Rows are points. Before rounding, the points of a table are all equally far from one centre. They may lie mostly on one side of it. Where is the centre, to within rounding?

Points:
array([[ 16, -37,  62],
       [ -9, -21, -10],
       [-18,  23,  -3],
       [ 42,  17,   3],
       [-34,  10,   7],
       [-10,  36,  57]])
Centre: [ 6, -1, 31]

Points:
array([[ 48,  13, -10, -28, -40,  -5,  -8,  25, -18],
       [-10, -20, -22, -15, -63,   4,  33,  23, -25],
       [ 46,  -8, -39, -10, -58,  -1,  13,   7,  18],
       [ 18,  -7, -75, -11, -39,  10,  11,  -1,   5],
       [-18,   6, -21, -20, -61,  10, -16,  45, -13],
       [-16,   7,  -7, -39, -69, -15,  -1,  30, -10],
       [ 10, -18, -28, -33, -26,  51,   9,  13,  -1],
       [  9, -14, -29, -31, -65,  35,  30,  16,   0],
       [ -5,   6, -40,  -1, -62,  -5,  21,  19,  39],
       [ 21,   8, -29, -27, -36,  29,  -7, -27,  32],
       [-10,   3, -10, -63, -44, -13,  18, -14,   2],
       [  6,  35, -26,  10, -50,   1,   7,  46,   4]])
Centre: [  2,   8, -23, -16, -35,   4,   6,   4,  -1]

Points:
array([[-51, -12,  12,  19,   6, -20,   4,  29,  22,  11, -45,   3,   6,
         10,   1,  34,   0, -37, -11,  34],
       [-19,  -3,  17,  62, -31,  46,  -6,  28,  19,  20, -46,  22, -15,
        -31, -10,  14,  32, -33, -69,   3],
       [ -2, -36,  10,  41, -47, -31, -40,  34,   6,   1, -10,   0,   9,
         16,  26,  33,  14,  -8, -18, -15],
       [-18,  12,  37,  18, -10, -17, -46,  30, -12,  58, -24,  24,   1,
         23,  29,  -9,  -6,  -8, -15, -14],
       [-22,   0,  46,  57, -23,  19,  -2,  26,  -9,  22, -12,  -9, -28,
         -2,  45,  47,   0,   3, -45,  17],
       [-66,  17,   0,   6,   6,  -8, -48,  36, -35, -22, -46,  41, -18,
          1,   8,   2,  38, -33,   1, -10],
       [ -2, -12,  -7,  51, -28, -17,  -8,  18,  16,   2,  -9,  18,  27,
         14,  37,   4,  41,  -3, -51,  24],
       [-64,   3, -13,  25,  14,   7, -81,  44, -19,  -1, -25, -12, -21,
        -12, -20,   4,  37,   3, -31,   6],
       [-45, -17,  22, -11,   7,  12, -11,  44, -14, -23, -21, -15,  10,
          9,   9,  16,  18, -11, -76, -31],
       [-40,  32,  45,  29,   8, -56,  -7,  24,  -7, -10, -35,   2,  -9,
        -10,   4,  13, -16,   5,   1, -16],
       [-46,  18,  42,  21,  24, -32, -38,  25,  -2,  -7,  -6,  12,  11,
          9,  12,  26,  69, -18, -25,  16],
       [-53,   3, -18,  15, -46,  -8, -26,  25,  -4,  14, -15,  13, -32,
        -59,  44, -13,  -4,   0, -35, -61],
       [-66, -16,  25,   0, -33, -23, -11,  14, -16, -29, -14,  49, -16,
         27,  27,  36,  -3,   1, -26,  -5],
       [-15,  43,  17,  22, -10,  14, -49,  66, -18,  -1, -27,  26,  -2,
         11,  27,  48, -17,  13, -21,  -1],
       [-28,  21,  26,   4, -11,  28, -51,  22, -27,  13, -31, -11,   8,
         19,  14, -28,  34,  -9, -28,  40],
       [-48,  57,  -9,  24,   6, -53, -27,  -8, -17,   6,   0,  21,  -4,
        -16,  41,   4,  34,  29, -13, -12],
       [-38,  10,  13,  -1, -13,  28, -78,  35, -31,   4, -26, -20,  26,
        -35,  14,  35,  41,   6, -34,  40],
       [-33,  30,  20,  44,  -6, -19, -52,  56,  -1,   9, -57,  -8, -22,
        -47,  40,   4,  44,  -7, -36, -20],
       [-57,  -9,  30,  11,  20, -38, -66,  12,   4,  26,  -7,   7,  -8,
        -29,  11,  45,  22, -31, -28,  34],
       [-23,  -4,  24, -25,   7, -11, -26,   1,  -8, -38, -55,  -7, -27,
          4,  38,  34,  14,  18, -57,   3],
       [ -7,   6,   4,  51,  26,  18, -28,  20, -20,  -2,   9,  35,  -8,
        -30, -29,   8, -13,  13,  12,  -2],
       [-19,  32,  45,  16, -75,  27, -24,  38,  10,  24,  23,  -1,  -2,
        -36,  48,  24,  22,   6, -34,   1],
       [-56,  19,   5,   8, -49,  44, -19,  33, -14,  -3, -24, -47,  -5,
        -30,  42,  22,  42, -22, -21,   7]])
Centre: [-28,  14,   8,   8, -22,   2, -23,  10,  -4,   6, -16,  16,  -8, -29,   3,
  19,  21,   0, -30,  -3]

Points:
array([[-65,  39, -15,  -6,  31, -27, -17,   7,  -2,   5,  37,   9, -10,
         18, -21,   5, -39,  48, -19,  22,   2,  -3,  24,  29],
       [  0,  23,  13,  12,  31, -21,   2,  21,  34,  44,  58, -12, -21,
        -22, -12, -27, -14,  22,  32, -17, -46,   8,  48,  -1],
       [-52,  10, -39, -23,  10,  -9,  34,   5, -10,   6,  20,  12, -26,
        -34, -19, -11,   3,  56,  22,  33,  14,  -7,  -8, -35],
       [ -6,   0, -23,   8,  17,   9,  32,   1,  15,  27, -13,  37, -19,
        -57, -44, -35,  -1,   5,  53,   0,  32, -12,  -2,  -6],
       [-35,  -1,   6,  12, -45,  -3,   6,  63,  15,  36,  31,  -5, -21,
        -30, -11,   4, -86,  25,   0, -20,  16,  25, -16, -18],
       [-68,  38, -12, -10, -17, -52,  23,  24,  14,  43,  54,  22, -17,
        -46, -29,  20,  11,  -2,   1, -33, -18,  10,  41,  33],
       [-78,  -1, -21, -22, -22,  -5,  -5,  19, -19,  14,  -5,  61,  18,
        -16, -51,   7, -19,  10,  19,  36, -11,   7,  51,  -5],
       [-43,  -3,  -4,  -4,  -5,  25,  42,   7,  36,  15,   6,  37,  -5,
        -28, -33,  -8, -47,  54,  46, -13, -20, -21,   4,  -9],
       [-66,   9,   5,  17, -20, -31,  30,  67, -12,  39,   6,  56,   8,
        -38,  14, -42, -52,  26,   4, -10,  17,  25,  19,   2],
       [-51,   9,  14, -10,  -7, -47,  19,  43, -16,  45,  38,  19, -23,
        -18,  17,   9, -78,   0,  19,   3, -23, -19,  45,   5],
       [-15,  -4,  -4,  14,  -9,   6,  44,  36,  30,  32,  10,  36, -29,
        -47, -40,  -5, -59,  20, -12, -29,  24,  -7,  -7, -34],
       [-60,  40,  17,  14, -12,  27,  12,   7,   6,  37,   5,  32, -41,
        -50, -39, -24, -46,  11,  30,  11, -10,  -6,  42, -58],
       [ -2,   9,  -5,  28,   4, -15,  14,   9,  10,  24,  18,  31,   1,
        -13,  18,  18, -43,  52,  57,   3, -15,  52,  -6, -17],
       [-45,  35, -34,  42,  23, -23,  -1,  39, -32,  54,   5,  42,   9,
        -32, -15,  34, -48,  22,  32,   4, -14,  -3,  27, -34],
       [-34,  36, -16,  27, -31,   5,  26,  36,  -6,  55,  39,  30,  -4,
         20, -24, -46, -62, -10,  37, -39,  -4,   7,   0,  -8],
       [-35, -23, -14, -31,   7, -14, -39,   3,   8,  51,  33,  16,  -6,
         16, -39,   7, -19,  14,  49, -36,  -8,   5,  20,   2],
       [-51,  12,  -8,  -7,  -5,   6,   3,  32,  51,  55,  37,  33, -27,
        -48, -32,  12, -21,  45,  -4,   8,  11, -36,  -1, -12],
       [-52,  54, -18,  15,  -9, -18,  23,  -2,  24,  -4,  29,  22, -24,
        -11, -10,  -8, -23,  60,  26,  -6, -16,  -5, -31,  13],
       [ -6,  13,  19, -23,  -7, -14,  -5,  11,  10,  25, -11,  74,   5,
        -20,   3, -18, -21,  42,  13, -10,  -8,  -7,  39, -28],
       [-46,  -9,  16,   4,  32, -30,   6,  23,  -9,  64,  49,  21, -19,
        -27, -39,  20,  11,  20,  -2,  31,   5, -19,  -5, -16],
       [-41, -11,   7,  -2,  -2, -10, -10, -11,  19,  24,  -9,  11,   1,
        -61, -11,  19, -27,  20,  29, -32, -40,  11,  58, -42],
       [-52, -19, -45,   9,   9, -19,  25,  36,  -4, -21,  32,  35,   7,
          2, -19,  18, -54,  18,  28,   9,   4, -32,  29,   0],
       [-32,  28, -15,  24,  24, -31, -23,  21,   8,  12,  52,   4, -16,
        -13, -22,  -5, -40,  16,  42,  43,  62,  -9,  49,  12],
       [-41,  52, -32, -17,  38, -13,  25,  -8,   0,  51,  23,   2, -13,
        -47, -13, -21, -35,  39,   5,  -7, -19,  -7, -25,   9],
       [-36,  -4, -18, -11,  13,  -4,  38,  19,  17,  26,  52,  -3, -27,
        -29, -70,  11, -28,  39,   3,   3,  -2,  11, -28, -22],
       [-64,  19,  12,  -7,   2, -17,  -9,  27,   2,  33,  10,  -8, -39,
        -30, -52,  23, -32,  56,  33, -15, -32,  21,  -2, -28],
       [-38,  35,  -2, -31,  14,  -5,  47,  25,  -6,  27,   9,  16, -55,
         -4,   2, -19, -43,  15,  41, -35,  -6,   2,  -7,  16],
       [-36,  37,   3,  25,  -1, -35,  62,  -6,   2,   9,  64, -15, -38,
          0, -29, -19, -21,  -5, -15,   3, -12,   1,  25,   2],
       [-13,  -6,  -7, -18,  -6, -28, -15,  25,  24,   1,  10,   7, -17,
        -23, -12,  27, -14,  36,  47, -22, -40,   3,  51,  33],
       [-39,  44, -16,  -9,   8, -25,  34, -35,   8,  27,  47,  12, -22,
        -17, -19,  16, -19,  58, -12, -12,  15,  10,  -6, -19],
       [-20,  51, -13,  14, -13, -44, -36,  15, -11,  23,  36,  -3,  -4,
          0, -16,  45, -19,  23,  15, -11,  -2,   1,  77,  -4]])
Centre: [-34,  17,  -4,  10,  -9,  -3,   5,  18,  -4,  24,  23,  10,  -1, -29, -18,
  -5, -23,   5,  15,  -2,   6,  12,  21,   2]

Points:
array([[-30, -33, -14, -10, -17, -18,  34,  -4, -19,  -1,  46, -16, -50,
         36,   0, -19, -64,  23,   5,  50,  23,  -3, -18,   8],
       [-14, -27,   4, -24,  -7, -11,  36,   1,   0,   8,  20, -31, -60,
         25, -36,   3, -77,   2,  16,  48,   3,  -6, -11,  10],
       [-34, -15,  15, -45,   0, -25,  26,  32,   6,   0,  38, -30, -58,
          3,  -7,   3, -51,  10,   4,  39,  34,  -2, -25,   9],
       [-38, -22,   0,   0,  15, -18,  25,  -3, -12,  12,  38, -23, -38,
         24,  -4,  -2, -90,   9,   2,  50,  22,  -1, -14,   2],
       [-17, -15, -16, -25, -12,  -8,  30,  27,  16,   2,  45, -27, -55,
          6, -13,   7, -57,   2,  22,  53,  22,  -5, -11,  -4],
       [-13, -43,   0, -25,  -7, -19,  36,  12, -10,   4,  31, -15, -59,
         22, -10,  -6, -73,  39,  15,  50,  19, -17, -26,   0],
       [-32, -47,  15,   2,  22, -21,  42,  -4,   2,  -3,  25, -34, -61,
         10, -18,   0, -67, -19,  26,  38,  22, -21,  -8,   9],
       [  5, -37,   9, -12,  11, -45,  12,   7,  15,  16,  23, -34, -53,
         29, -17,  14, -67,  13,  -1,  46,   0, -25, -23,   5],
       [ -6, -33,   2,  -5, -24, -19,  11,  15,   8, -20,  42, -20, -47,
         27, -16,   2, -74,   6,  -7,  49,   8,   8,   5, -22],
       [-28, -19,  14, -12, -30, -15,  32,  19,   9,  -9,  28, -16, -38,
         15, -17,   9, -66,   4,  -9,  62,  35,   2, -31,  15],
       [-18, -33, -23,  10, -23, -29,  16,   9, -17,  -7,  30, -16, -52,
         35, -17,  -4, -81,   9,   1,  40,   7, -10, -14,  -4],
       [ -3, -36,  -5, -25, -20, -20,  41,   9, -14,  -4,  25, -21, -45,
         38,  -4,  -1, -80,  -3,  11,  31,  38,  -1,   4,   4],
       [-36, -34, -23,   1, -33, -17,  10,   1,  -8,   0,  36,  10, -60,
         17,   1,  -9, -72,   5, -13,  42,  20,   3, -14,  13],
       [ -8, -50, -10, -13, -28, -25,  26,  23,  -2,  12,  36, -31, -55,
          5, -25, -14, -71,  33, -12,  34,   7,   0,   1,  -5],
       [-24, -53,   5, -25,   8, -17,  29,  39,   2,  -8,  26,   2, -68,
          7, -27,  13, -70,  18,   4,  28,  30,  -2, -23,   6],
       [-27, -47,  -7,  -6,   3, -44,  29,  20, -21,   9,  37, -23, -43,
         24,  -5,   0, -45,  -2,  18,  34,  57,   4,  -4,  14],
       [  0, -35, -24, -23, -20, -10,  36,   4,   1,  -5,  39, -24, -22,
         11, -17,  25, -66, -17,  22,  56,  33,  -5, -26,   3],
       [-29, -45, -13, -22,  -2, -28,  39,  28,   0, -10,  41, -22, -58,
         30, -25,  23, -66,   2, -10,  31,  12, -18,  -5,  17],
       [-32, -12,   8, -12, -20,  -6,   3,   3,  -6,  -7,  22, -26, -58,
          5,   1, -21, -93,  20,   2,  30,   2,   7, -15,  -4],
       [-28, -31,   8,  -9, -15, -28,  33,  22, -23,   3,  32,  -8, -67,
         12,  -4, -14, -66,  -8,   0,  41,  18,   4, -18,  10],
       [-14, -26, -13, -20,  -2, -25,  18,  -6,   4,  -1,  21, -47, -53,
         38, -26, -11, -61,  10, -30,  44,  25,  -1, -13,  17],
       [-24, -43,   7, -15,  -2, -51,  11,  39,  -3,   0,  36, -36, -53,
         13, -19, -20, -51,  25, -10,  26,   7,   7,  -1,  -8],
       [-14, -43,  19, -14, -12, -16,   7,  25,   7,  -8,  30, -20, -40,
         -1, -31, -22, -82,   4,  15,  47,  19,  -9, -21, -19],
       [-10, -44,  10, -16,  -3, -50,  36,  39,  13, -11,  25, -34, -42,
         12, -25,  25, -65,  34,   9,  34,  13,  -7, -13,   5],
       [-39, -36,  29,  -6,   4, -19,   7,  33,  -8,   5,  38, -15, -30,
          8, -13,   9, -73,   9,  20,  48,  42,   3, -20,  14],
       [-25, -33,   3, -37, -29, -32,  25,  33,  12,  -7,  50,  -9, -56,
         11,  -5,  -6, -47,   6,  14,  33,  35,  -4,  -4,  -4],
       [-47, -32,   0, -24,  22,  -4,  30,  15,   2, -19,  48, -41, -30,
         10,  -9,  -2, -86,  10,   0,  21,  13,  -2, -30,  25],
       [-25, -33,   0, -17,   2, -20,  14,   0,  18, -12,  64, -43, -59,
         12, -24, -12, -65,  -4,  12,  31,  22, -13, -14,   7],
       [-24, -33,  -3, -21, -11,   1,  29,   7,  14,   5,  29, -17, -57,
         21, -21, -18, -80,  17,   3,  35,  40,   8, -20,   3],
       [-20, -15,  14, -26, -29, -28,   3,  31,  -1,   0,  43, -20, -45,
         24, -20,  -5, -71,   8,  12,  31,  36, -16, -15,   0],
       [-23, -54,  21, -10, -16,   6,  26,  14,  -1,  -5,  37, -31, -51,
         15, -33,  14, -64, -23,   0,  50,   0,  -8,  -6,   1]])
Centre: [-14, -30,   3,  -7,   0,  -7,  12,  -9,  -5,  -9,  13,  -8, -14,  -5, -11,
   8, -27,  16,  -1,   7,  11, -15,  -5,   7]

Points:
array([[ 21, -11, -35,  11,  23,  -3,  12,  -6,  66,   6,   2,  -6, -42,
         17, -21,  48,  18,  28,  -7,  70,  -9, -14,  40,  18],
       [ 16,  -2,  20,   7,  -5, -33,   4,  46,  11,  43, -43, -48, -12,
          6,  -3,  23,  12,  27,   7,  40, -30,  -2,  34,   7],
       [  7,  -7,  42,  43, -28, -29,  14,  23,  38,  -5,  -1, -48, -30,
         31, -21,  16,  24,  17,  20,  63,   4,  37,  14,   1],
       [ -2,  10,  11, -10,  -6,  -6,   6,  30,  62,  38, -19, -36, -44,
          5,  -2,  15,  10,   2,   3,  79,  13,  26,  67,   3],
       [ 15,  26, -24,   7,  13, -24,  43,  -4,  54,  11, -21, -47, -34,
          9,   1,  23,  -7,  10,  -6,  72, -26,   6,  35,  15],
       [-14,  -4,  45,  25,  11, -37,   7,  17,  25,  39, -27, -42, -27,
          4, -16,  39,  53,   8,  12,  35, -15,  15,  35,   8],
       [-26,  10,  -2,  -4, -21, -31,  27,   0,  59,  25, -40, -26, -32,
          5, -15,  50,  31,  21,  18,  50, -19,  28,  55,   7],
       [ 18, -15,  12,   8,  25, -18,  13,  11,  23,  37, -41, -23, -22,
        -22,  18,  43,   7,   3,  14,  57,   1,  10,   2,  18],
       [-44,   3,   4,   3, -27,  -4,  28,  -1,  61,   1,   8, -68,   2,
        -20,  35,  29,  18,   1,  11,  37, -17,  -2,  46,  24],
       [  4,  12,  19,  31, -10,  -2,  -6,  18,  49,  27, -26, -27, -41,
        -14, -15,   3,  -2,  50,  15,  66,  11,  16,  17,  23],
       [-22, -15, -10,  13, -19,  -9,  -6,  27,  25,  40,   5, -33, -14,
         -4,  -5,   8,  11,  47,  62,  68,   1,  19,  26,  15],
       [ -9,   5,   0,  23, -25, -22,  49,  44,  49,  24, -14, -47, -20,
         14,  -7,  23,  23,  19,   1,  68,   9,   8,   9, -14],
       [  4,  -5,   3, -34,  11, -23,  -1,  20,  29,  14, -48, -63,  -5,
         22,  11,  46,   2,  15,  34,  14, -20,  17,  60,  23],
       [ 37, -14,   0,   8, -27,  -5,  35,  48,  38,  22, -10, -42,  -8,
         18,  -9,  -1,  37,  28,  25,  66,  19,  31,  35,  28],
       [ 19, -16, -14,   1,  -8, -39,  56,  18,  67, -26, -36, -24, -25,
          3,  24,  21,  15,  21,   0,  35,   9,  20,  40,   3],
       [ -1,   4,   3,   1,  14, -38,  12,  12,  42,  55,  -1, -15,   3,
         11, -13, -11,  40,  -9,  21,  72, -20,   7,  19,  30],
       [ 15,  10, -20,   3,   0,  -7,  25,  -2,  42,  29, -17, -76, -31,
          8,   5,  42, -21,  -8,  31,  32,  13,  11,  51, -27],
       [-13, -10,  16,   6, -10, -19,  11,   7,  50, -17, -41, -36, -25,
          4, -26,  42,  18,  14,  39,  77, -43,  34,  37,  13],
       [  9, -27,   2,  -1, -19, -34,  39, -40,  42,  18, -12, -34, -29,
         -1,  -7,  20,  16,  -6,  15,  38,  13,  36,  39,  59],
       [  2,  -6,  17,  -1,  -5,  -1,  18,  17,  62,  12, -15, -30, -11,
        -22,   3,  17,  23,  33,  22,  85, -42,  33,  27,   6],
       [ 37,   5,  14,  11, -10, -16,  14,  11,  78, -29, -27, -46,  -4,
         10,  28,  18,  20, -17,  -7,  44, -13,  25,  68, -10],
       [  7,   2,  24,  27,   8,  -6,  -7,  46,  63,  33, -31, -47,  19,
          7,   6,  26,  49,  -8,  35,  27, -20,  22,  24,  16],
       [-11,  11,  27,  23,  -6, -26,   0,  31,  50,  10, -14, -10,   8,
        -24,   9,   3,  -2,  27,  19,  57, -47,  57,  34,  14],
       [ -1, -29, -18,   3,  -2,  -5,  -4,  -3,  62,  20, -27, -74, -14,
         43,   3,  29,  23, -14,  50,  36,  19,  -3,  34, -12],
       [ 11,   2,   3,  24, -32, -27,   3,  10,  47,  -1, -28, -22, -15,
          0, -15,  12,  32, -15,  56,  77, -15,  18,  20,  -6],
       [ 13,  18,  19, -16,  -6, -31,  22,  45,  13,  -5,  -9, -39, -11,
          5,  13,  40,  41, -20,   4,  52,  -6,  -2,  31,  26],
       [-27,  -4,  14,  -6,  -5, -23,  31,  24,  67,   3, -42, -25,  -6,
         33,   0,  13,  19, -42,  20,  41,  -9,  71,  55,  -1],
       [  7,   6, -13,   5, -23,  -8,  22,  10,  50,   8, -26,  -8, -27,
          9,  24,  52,  13,   7,   1,  43,  31, -20,   1,   0],
       [ -3,   2,   3,  22, -25,  -3,  14,  12,  39,   0,  13, -10, -28,
         -9,  33,  17,  26, -11, -12,  72,  21,  -2,  19, -42]])
Centre: [-11, -11, -10,  13,   5,  11,   6,   4,  23,  -6,  -7, -20,   7,  10, -19,
   6,   8,   1,  -1,  22,   0,  21,  41,   4]
